Each row is a point. Any point is a mix of the corners, with weights that add up to 1. It lies inside the corners' shape when no weight is negative. Say inside or outside, and name the corners with a negative weight.

Corners:
(1): [ -3   5 -60]
(2): [-19  -7  22]
(3): [-6 19 37]
(4): [14 -4  8]
Points:
[-3  6 44] -> outside (1)
[-6 16 31] -> inside
[ -7  -4 -47] -> outside (3)
[ -8  -9 -43] -> outside (3)

Corners:
(1): [-41   1  10   1 -19 -14]
(2): [ -3  43   0  38  -5 -60]
(3): [ 16 -37  13 -10  13   4]
(4): [ 36 -15  11 -16  19  32]
(5): [ 28 -13 -16  10  -1  -2]
(6): [-28  -3   0 -24  20 -10]
(7): [-18   8  -2  20  24  -9]
Points:
[16 -5  3  2 21  4] -> outside (1)
[ -3  10  -5  11   6 -14] -> outside (3)
[-45   5   4 -11  14 -24] -> outside (4, 5)
[ -1  28   1  26  -2 -42] -> inside

Corners:
(1): [-5  3 27  6 -1 10  6  6 -4]
(2): [ 9  7  1  9  8  4 11 -2 15]
(3): [ -2  -7 -26 -15 -12   5   1  11 -60]
(4): [  6   4  -1   8   7 -10  -7   2  -3]
(5): [ -9  -5  -4 -11  -3 -15   3  17  13]
(6): [-10  26  -3   5   0   2   2  -9  14]
(7): [-18  -9   2  13   5   4  -4  18  13]
(8): [ -2  -5 -13   2   5   3   3 -27   4]
(9): [ 4  0 -4 -9 13  3 -6  1  8]
(10): [ -3  -5  -7  -1 -24   1  -6   8  14]
Points:
[-2  1 -4 -1 -2  3 -1  4  1] -> inside
[ 0  1 -2 -3  5 -2 -2  4  5] -> inside
[-2  3 11  9  5  7 -6 -5 21] -> outside (2, 3, 5)

Corners:
(1): [-44 -40 -35  18  11  -9 -33  37  10  17  34  -3]
(2): [-27  -6 -23  19  26  23 -16  51  10   0  43 -25]
(3): [  7  50  25 -14  17 -21 -12 -23 -15 -34 -36 -15]
(4): [-23 -14   3 -37 -14  16   5  10  36  20  15 -20]
(5): [-11 -46 -26  48  49   6  -2  27  19  39  31 -41]
(6): [ 38  -5  -7   9  -1 -11  41 -33 -51  51   0  -5]
(7): [ 22  -8  -3  -6 -42  21 -33   5   9  -9 -14  -3]
(8): [-49  -5  10  -8 -15   8   6  29  10  -9  -3  -6]
(9): [-34 -60  21 -20   4   3   6  20 -23  19 -13  -8]
(10): [ 19   5   0  10  11  29   4 -58 -53 -44 -23   4]
(11): [ 48   8  -8   2  14 -26  36 -32 -44  -5  -8  11]
(12): [ 29  19   3   1  11  17   7 -43 -31  11 -49  32]
(13): [ -1  -4  48   6   1  15 -11 -31   6   0  12  -5]
Points:
[ 12  -6   9   4  12  10   6 -18 -14   3  -2  -7] -> outside (1, 8)
[ -3 -14  -1   8   7   6   5   2  -5  28   6 -12] -> outside (10, 11)
[ 21  21 -12 -12 -16  -6   6 -15 -24 -23  -6  -2] -> outside (5, 9, 12, 13)
[ 11  29  20  -8  11   1  18 -36  -9  -9 -17 -11] -> outside (1, 2, 7, 9)
[  7  -3 -11  10  14   9  -9  -4   2   1  10  -9] -> outside (6, 8, 9)
[-24 -20  -1   4  14  18  -5  11  -1  -5  12  -9] -> outside (3, 6, 7)
[  6  -1   6   4   8  13   4 -12 -12   0  -6  -8] -> outside (1)
